Each row is a point. The last column is the point's height on a tilted bowl or saddle (a function of degree 2), plus a little noise. Count its main directions that bend up, bend down and stay straight.
In the rows, zero is written as 128.

Points (18 x 4):
[[178 118 133 102]
 [108 142 115 161]
 [ 55 131 142 183]
 [158 137 150 124]
 [193 118 112  84]
 [155 120 161 133]
 [141 151  94 150]
 [170 140  70 127]
 [ 96 150 102 177]
 [184 181 162  84]
 [ 88  65 154 164]
 [144 143  83 144]
 [191 118 124  89]
 [155  86  67  81]
 [159  55  76  61]
 [150  71 102  92]
 [ 92 135 139 169]
 [144 129  48 141]]
Directions: 1 up, 1 down, 1 straight

Points, 17 rows:
[[ 77 153 155 120]
 [117 154  51 166]
 [135 139  88 153]
 [169 114 195  39]
 [138  40 127  90]
 [175 106  98 119]
 [153  90 156  90]
 [136 122 115 139]
 [ 80 198 173  77]
 [146 164 162  88]
 [183 111 144  77]
 [119 190 176  73]
 [103 144 154 122]
 [ 43  83 139 118]
 [ 82 104 139 136]
 [133 124 124 135]
 [116 111 132 137]]
Directions: 0 up, 3 down, 0 straight

Points:
[[ 81 187 129  58 225]
 [105  94 127 249 165]
 [106 146 157  87 166]
 [114 113  97 129 140]
 [105 134 138  92 162]
 [ 98  87 141 131 163]
 [130  83 120 203 165]
 [181 116 144  98 108]
 [124 129 144 147 125]
 [105 115 116 124 149]
 [168 155 115 156 100]
 [ 73 103  83 117 171]
 [175 125 196 126 114]
 [139 110 113  88 134]
 [141 109  79 166 133]
 [ 70  77  87 140 179]
 [114 163 186 137 104]
 [126 182 138 203 117]
 [ 61 148 133 153 135]
 [137 190 150 135 117]
 [137 132 144 183 116]
 [158 114 126  95 120]
 [101 195 132  50 217]
 [120 107 157  98 163]]
Directions: 2 up, 1 down, 1 straight

Points, 48 rows:
[[170 100 137 154  93 114 100]
 [129 145 101 157 106 130 106]
 [127  85 155 147 119 109  95]
 [108  76 192 123 127 120  89]
 [ 67 135 168 135  67 133  66]
 [134 127  90 174 141 110 101]
 [ 99 169 126 122  80 120  88]
 [150 168 117 185 168 177 129]
 [112 146 150 153   7 170  50]
 [127 160 125 116  61 171 103]
 [145 115 100 140 183 132 130]
 [111 192 111 148 146  93 102]
 [179  88 133 167 108 190 127]
 [137 141  81  56 162 133 119]
 [136 110 169 119 101 109  98]
 [201 119 119 124 108  92 107]
 [162  98 146  76 160 107 117]
 [149  61 233  86  90 134  72]
 [170 118 146 117 213 131 128]
 [ 62 216 131 117 102 136  85]
 [148  99  86 166 126 138 114]
 [187  73 118 100 131  83 106]
 [123 171  97  86 141 111 113]
 [128  89  87 145  82  77  69]
 [ 99  87 170 155  61 150  70]
 [104 108 147 125 151 151 121]
 [131  92 184  80 118 144 108]
 [157 119 170 154 139 175 123]
 [ 96 125  74 108 154 119 108]
 [104  97 158  34 142 203 102]
 [104  70 146 151 114 173 104]
 [ 63 114 178 121 170 138  99]
 [109 117 147 134 141 114 109]
 [132 108  85 154 176  75  90]
 [109 116 150 183 120  87  71]
 [155 108 127  96 159 101 119]
 [105 177 152 187  50  49   8]
 [ 76  72 137  44  93  89  65]
 [182 153 101  87 169 125 129]
 [106 136 140 119 190  96 114]
 [120  75 129 157 178 118 103]
 [111 131 189  98 100 107  89]
 [159 115  49  56 122 128 113]
 [145 159 142 119 158 101 119]
 [183 112  91 203 135 122  95]
 [ 72 203  73 153  88 142  71]
 [115 166 162  98 125 139 115]
 [138  74 102  79  81 152 120]]
Directions: 0 up, 5 down, 1 straight

Points (67 x 9):
[[151 157 187 154  74 141 166  96  92]
 [131 126  91 141 108 114 190 110  98]
 [120 143  84 165  93  94 111 149  97]
 [212 129  77 134 124 137  82 104 144]
 [123 140 186 124  95 110 115  61 133]
 [ 86  85 122  99 182  79 119  71 105]
 [174 158  96  89 123 168  51 127 125]
 [193 163 129 150 154 158 169 158  64]
 [162  77 145  66 116 160 129 184 135]
 [125 114 147  84 145  87 175 191 129]
 [155  78 104  68 163 145 139 219 184]
 [111 163 137  97 171  95 176 151 101]
 [160  80 132  96 143 127  48 129 133]
 [100 130 124 103 157 135 105 105 124]
 [148 101  62  66 125  66 138 168 102]
 [133  93 125 112 109 185 161 102 103]
 [168 143 149 139 100 180 116 148  90]
 [141 116 131 138 143 211 137 131  88]
 [140 133 109 127  66 122 129 124 105]
 [ 80 177 144 157 145  85 120 160  88]
 [138 119 135  80  94 159 108  90 132]
 [168 198 154 121 163 134 160 151  68]
 [121 110 151  95 177 136 150  92 116]
 [137 140  92  93  29 181  80 113 108]
 [164  78 165 158 114 149 146  78 107]
 [210 169 106 127 162 106 168 151  60]
 [108 113 111  73  58  42  81  93  62]
 [126 131 117 203 196  69 118 160 116]
 [ 82 116 119  95 116 140 172 161 115]
 [150 109 155  59 123 129 127 123 112]
 [177 152 139 111 148 173 140 139  93]
 [166  96 150 121 123 156 226 194  83]
 [ 69 131 103 143 100 156 126 186  91]
 [ 97 168  93  83 131 137 124 182 112]
 [168 186 109 187 111  85 135  89 122]
 [105 121 161 130 206 144 133 126 107]
 [ 61 129 157 104 137 103 146 137  88]
 [ 61  81  65  40  62 144 154  83  97]
 [118 114 142 117 107 133 151  86 120]
 [ 67  80 152 137 124 152  96 114  80]
 [155 111  85 133 130 162  84 168 128]
 [104 133 134  58  75 116 101 100 101]
 [113 138  57  90 128 128 129 133 116]
 [ 98 105 164  40 105  57 125 215 120]
 [166  65 139 205  49 137 180 142  12]
 [ 97 135 142  90 191 135 150 112 112]
 [174 125 116 136 141 144  83 124 136]
 [138 148 113 119 161 126  82 143 124]
 [ 70  95  47 148 139 147 172 155  97]
 [179  65 163 116  99 145 121  47 145]
 [109 104 200 161 137 145 156 154  72]
 [ 67 102 125  69 140 170 167 133 113]
 [198 163 159 115  49 100  90 153  89]
 [118 172 182  97 173 129 122  91  93]
 [131 130 153 161  95 145 103  92 131]
 [ 93 241 105  90 107 109 131 160  32]
 [148 108 177 191 142 166  81 107 114]
 [ 91  60 173 112 127 148  33 202  85]
 [ 59  92 133 131 104 171  96 154  73]
 [162  83  97 144 102 119 136 164 101]
 [165  94 150  74  99 118 123 169 119]
 [ 79  93 120  85 119 128 177 131 107]
 [ 44 129 123 170 115  49 114  98  71]
 [138  58 130 217 135  94  93 134  95]
 [113 226 148 177 136 160 128 138  63]
 [139 117 153 161 196  39 160 131  80]
 [142 151 123 124 156 116  69 119 127]]
Directions: 1 up, 4 down, 3 straight

Points:
[[138 116 123 186 144  99 113  94 106]
 [115 130 116 110  64  90 110 106  66]
 [162 181 107 110 103 192 134 147  96]
 [ 76  48 114 131 111 167 102 151  86]
 [149 112 111 115 167  99 140 116 125]
 [119 113 112 144 151 115 168 125 114]
 [112 129  99 150 135 126 131 176 104]
 [144 106 138 104 160  95 157 150 114]
 [121 135  83  76 142 124 111 153 100]
 [ 56 200  76 117  94 153 145  61  70]
 [249 142 111 100 155 183 144 133  88]
 [ 79 137 155 123 106  75 153 185  54]
 [185 102  98 157 121 123 136 109 131]
 [141  82 188 130  98 133 107 122  68]
 [180 113 105 158 135 140 132 129 133]
 [133 140 124 105 131 118  90 135 110]
 [118 103 131 177 117 144 124 180  90]
 [129 150 133 105 162  82  91 112  87]
 [ 99 132 119 144  70  94 129 117  72]
 [134 145 156 159 101  83 122 127  86]
 [169 212 134 103  68  74 148 135  67]
 [181 139 128 149 135  79 120 156 114]
 [115 140 158 126 122 161 123 135 109]
 [126 145 185 145 173  68 115 124  68]
 [123  93  91 141 132 112 143 135 115]
 [151 105 126 151 165 167 140 136 125]
 [140  55 142 216 156 107  95  94  84]
 [124  89 116  86 111  45 151 132  56]
 [158 165 167 154 134 140 138 107  97]
 [151 214 157 108  92  72 133 108  71]
 [119 156 135 182 115 143 149  75  82]
 [125 155 100 107 138 155 133 197  98]
 [150 139  68 161 146 112 148 146 115]
 [140  94 111 103 121 189 131  87 105]
 [139  96  96 176 122 120  69 184  97]
 [ 84 119 138 117 168 178 124 149 113]
 [125 122 102  33 143 121 108 157  66]
 [ 83 118 129  70  91 112 168 202  40]
 [143 126  93 133 131 202 168  87 101]
 [ 90 174 138 102 101 121 140 147  96]
 [119 103 148 108 173 130 173 108 101]
 [108 157 113 116 135  93 187 161  97]
 [168 164 136 104 147 108  89 137 103]
 [181 168 140 155 111 162 139 150  96]
 [104 105  98  87 124 132  83 133  99]
 [174 139 114 144 181 199 106 123 117]
 [145 117 122 108 130 115 144  94 114]
 [159 134 153 120 132 157  78 120 109]
 [ 95 125 125 117 133 163 111  84 108]
 [139 131 100 123 160 145  36 141 111]
 [ 89 103  68 135 117 171 147 141 107]
 [161 108 117  95 111 173  99 141 112]
 [110  99 182 123 115 125 153 137  77]
 [ 92 133 108 175 180 144 144 168  94]
 [ 95 146 132 188 147 177 128 103  96]
 [145 120 129 174  99 101 176 113  87]
 [ 85 112 109 129 126 109 140 150  95]
 [154  75 110 107 157 156 128 114 127]
 [127 163 157  97 133 138 151 143 110]
 [132 114 144 152  96 141 141 141  98]
 [127  66 105 150 143 149 132  79 115]
 [149 127 136 139 169 128 166 173 113]]
Directions: 0 up, 6 down, 2 straight

Points, 63 rows:
[[159 104 130 139 119 142 123 101 151]
 [115 152  29 124 109 182 134 201 164]
 [ 66 119 123 150 144 103 132 155 110]
 [104 194 120 195 113 134 168 162 176]
 [114  98 112 118 148 170 123  76 141]
 [135 139  75  92 193 118 114 127 127]
 [160 140  94  76 154 102 191 149 188]
 [196  93 123 138 148  85 136 124 140]
 [ 26  90 100 137 122  77 137 115  58]
 [194  91 121 126 130 117 180 151 178]
 [103  68 150 119  67 149 167 153 127]
 [211 101 122  96 101  58  93 146 182]
 [124 169  63 126 191 146 157 107 152]
 [132 136  69 156  57  93 198 168 148]
 [156  92 140 154 128 185 145  96 171]
 [155 130  98 158 125  66  91 113 125]
 [ 52 146  82 140 145 111 140 115  95]
 [224 116 153 138 166 133  93  81 166]
 [210 111 149  84  87 116 162  45 173]
 [ 65 122 144 124  99 113 164 198 130]
 [171  98  97  96 175 155  68  13 133]
 [123  69 134  75 142 105  80 179 107]
 [176 160  91 115 127 116 139 150 186]
 [140 208 158 123 119 127 134 110 193]
 [ 69  84 122 168 106 111 106  64 107]
 [156 116 124 131  74 102 106 105 147]
 [ 99 148 132  78 142 114  76 181 124]
 [ 67  86 122 157  55 140 201 132 122]
 [174 176  87 100 141  43  64 173 202]
 [151 159 116 104 144 231 136 154 166]
 [144 126 125 153 113 104 184 124 166]
 [135 106  98 127 122 107 126 173 133]
 [127 112  52 187 226 151  59 115 143]
 [126 210 194 142  76 137  92  99 220]
 [109 147 108 140 139 124 146 131 138]
 [171  99 146  73 166 109 101 167 137]
 [190 122 144 135  96 173  85 100 186]
 [111 132 128 139  55  77  52 129 161]
 [148  88 122 169 116 178 156 106 164]
 [151 168 135 108 147 127 114 123 161]
 [ 53 112 214 118 101  87 147 164 165]
 [137 132  90 135 107 161 141 143 150]
 [158 155  44 179 115  70 201 170 169]
 [106  71 178 128 103 137 118 202 128]
 [108 200 146 119 145 135 117 109 155]
 [123 106 133 103 140 184 166 132 157]
 [184 137 180  86 122 151 119 150 178]
 [126 146 147 151 142 146 136 173 152]
 [141 142 112  89 117 150  98 176 157]
 [123 119 111 190 166  82 106 151 113]
 [141 180 125 162 160 115 132  35 139]
 [123  99 191 149  93 147 100 132 170]
 [ 81  99 180 129  47 106 115 121 148]
 [129 149 166  99 116 105 159 173 178]
 [186 148 145 112 179 183  41  94 174]
 [160 161  84 138 114 147 173 125 178]
 [136 114 178 129 119 128 107 112 159]
 [112 134 171 148 148  51  68  82 125]
 [133 100 195 156 113 185  85 110 178]
 [ 69  95  57 143  46 157 177 137  66]
 [135 142  97 113 165 135 171  93 149]
 [126 164 173 115 117 160 145 220 150]
 [ 89 150 117 150  88  83 140 139 132]]
Directions: 3 up, 2 down, 3 straight

Points, 76 rows:
[[ 76 176 130 128  85  71  71 108 142]
 [207  86 125 169 184 118  92 180 120]
 [136 115 134  49  85 146 110 143  78]
 [ 96  64 152 178  54  97 102 139  93]
 [136  94 136 162  87 154 192  93 104]
 [176  96  85  90  42 189  96 121  54]
 [135  78  89 108  78 122 114  69  82]
 [ 91 107 110 154 100 105 165 122 120]
 [ 78 126 137 119 132 154 122 141  98]
 [ 86 117 126 120  56  91 141 117 121]
 [169  95 106 163 164 118  49  99 107]
 [ 77 160 134 237 129  85 126 102 141]
 [157 156 113 185 166 113 140 184 130]
 [136  89 147  61 141 170 153 172  51]
 [172 137  46 152 156 186  80 152  90]
 [115 136 151  52  80  96  78  92  88]
 [109 181 166 119 105 131 118 142 142]
 [121 170 152 139 124 137  97 111 138]
 [171 154 101  81 135  90  98 132 130]
 [116 104  91 193  99 104 103 114 133]
 [124 139 189  73 143  91 130 144 109]
 [184  70 129 108 176  59 124  59  73]
 [138 146 129 147 136  56  84 102 137]
 [150 105 122  90 186 163 106 165  71]
 [127 138 137  77 147 103 226  97 100]
 [175 155 114 120  63 176  85 144 100]
 [ 92 149 144 135 116 134 135  91 133]
 [150  97 126 151 110 123 185 177 128]
 [ 70 167 130 174 127 174 130 118 112]
 [ 86 136 105 160  61 159 186 110  95]
 [121 119  83 145 126  90 118 174 131]
 [160  48  91 170 158 157 126 135 110]
 [133 145 144 147 173 134  75 133 116]
 [104 182 170 107 141 147 157  75 125]
 [113 103 180 127 220  92 104  64  77]
 [162 167 127  65 151 101 112 156 117]
 [165 155  74  73 143 119 132  76 110]
 [233 171  96 149 118 146  85  99 124]
 [146 128 171 152 119 135 134 122 132]
 [143 137 140 149 109  96  83 109 141]
 [109 123 211  61 198 175 182 144  28]
 [ 87 100 202 142 168 160 154 115  87]
 [120 132 107  67 224 153  96 160  41]
 [124  91 183  98 182 135  90 117  68]
 [125  98 137 120 164 111 107 169 102]
 [183 102 110 115 169  40 139 110 130]
 [103  98 124 100  67 114 223 214  77]
 [137 135  71 172 131  77 123 108 152]
 [117 132  82 137 146 109 224 109 120]
 [116 126 249 162 124  52 113 120 117]
 [ 62 156  89 112 105 135 127 234  49]
 [139 145 164 155 152 151 167 208  90]
 [145  70 131  80 151 127  65 126  52]
 [ 91 118 134 108 100 112 100 167 107]
 [133  89 191 178  80  96 168 114 114]
 [151  94  71 115 153 146 164 138 120]
 [162 139 105 102 161 105  84 119 116]
 [151 167 138  24 103  98 172 117 115]
 [121 143 162  90  85 191  80  99  72]
 [191 111  86 123  88 120 117 148 154]
 [133 115 128 161  86 120 116  78 132]
 [121 147 153 144 125 138  91 123 132]
 [ 73  59  14 110 227 107 129 135  29]
 [136 138 122 104  89  78 150 133 151]
 [100 124  86 133 167 158 149 156  90]
 [156 109 138  60 153 147  81 156  62]
 [117 170 118 122 169 165  81  69  97]
 [125  91 188 118 132  92  99 166  97]
 [138  89 112 121 107 159 182 190  92]
 [110 127  96 140 146 144 121 194  95]
 [150  91 100 118  88  94  88 123 120]
 [161 110 138 153 113  97 102 143 140]
 [143  80  79 113 104 104 158  62 103]
 [148 132 130 120  79  91 122 157 152]
 [137 113 160 113 117 106 142 158 126]
 [146 153 221 121 154 128 109 150 110]]
Directions: 1 up, 6 down, 1 straight

Points, 65 rows:
[[186  92  30 131  62 124 125  87 142]
 [125 130 148 107  62 144  96  88 141]
 [ 85  87 120 144 155  92 154 143 164]
 [144 153 200 105 100 165 107 168 175]
 [115 131 102 102  14 104 131 131 190]
 [128 173 108 142 115 160  90 106 150]
 [100 125 125 122  71 153 136 191 187]
 [192 106 135 157 120 135  89  92 105]
 [110 157  60  86 141 206 116  72 151]
 [136  77  61  78 183 169 116 111 139]
 [119  85 143 129 123 185 128  92 108]
 [143 129 177 138 133 177 145 169 148]
 [147  59 105 170  87 175 107 157 128]
 [109 129  26 138 140 112 175 143 192]
 [151 149 115  97  98 157 164 164 154]
 [184 233 119 127 128 142 154 114 166]
 [ 54 203 174 112 141 133  82 124 199]
 [ 92 129 194 127  83 154  51 117 178]
 [134 198  99  78 119 132 142  51 113]
 [148 125 135  93 133 168 149 207 170]
 [ 96 140 195 157 168 110  71 143 165]
 [ 75 149 115  57 165 132 150  87 148]
 [ 63  67 132  44 117 150 186 122 206]
 [145 119 106 119 129 139 107  81 110]
 [175 122 119 104 111  72 197 178 162]
 [134 138 108 100  60 214  92 235 236]
 [121 130 115  99 111 105 141 113 130]
 [123  98  97 157 123  81 122  87 138]
 [107 108 139 153  77 139  80 172 177]
 [123  54 178 116 147 128 104 118 121]
 [ 90 172 194  92  55 110  73 151 214]
 [155  54 118 173  67 123 119 127 136]
 [ 79 107 166 168  62 160 175 150 173]
 [117  88 107 124 166  94 159 165 152]
 [ 84 168 138  40 171  57 110 164 127]
 [ 88 130 185 109 154 150  48  29 163]
 [172 147 188  73 112 130 110 147 150]
 [143 161  53  83 125 206 136 169 177]
 [104 177 142  82 174 107  64 146 164]
 [ 99  88 110 158 158 133 127 103 125]
 [143 135 135 125 166 110 117 181 141]
 [160 150 113 135 150 158  89 115 134]
 [176 100 160 140 136 193 104 108 107]
 [193 171 122  71 100 117 153 174 138]
 [134 126 146 122 180 112 149 102 123]
 [152 169 126  90 142 136 122 150 133]
 [168 121 158 174 143 125  39  94 126]
 [103 152 140 149  99 137 171 119 153]
 [135 143 154 147 135 107 161 171 153]
 [111 158 158 165  87 126 133 129 161]
 [102  91  85 138 130  63 142 129 170]
 [151 106 133  85 170 163 179 138 145]
 [112  72 144 142 174 174  87 148 121]
 [128  94 126 154 164 149  80 127 116]
 [208 125 100  77  97  96  48 112 129]
 [ 74 125 132  93 144 146 163  97 153]
 [ 79 157  82 132 158 124 139 120 168]
 [186 125 102 120 141  93  97  82 106]
 [128 160  87 173 172 103  71 113 174]
 [158  90  74  48 113 113 172 116 122]
 [193  91 121 165 136  90 121 128 122]
 [146 186 104 154 173  92 170 151 163]
 [120 209  90 196 122 110  61  54 218]
 [158 118 126  85  72 149 102 106 132]
 [125  67 109  80 105 142  97 149 153]]
Directions: 5 up, 1 down, 2 straight
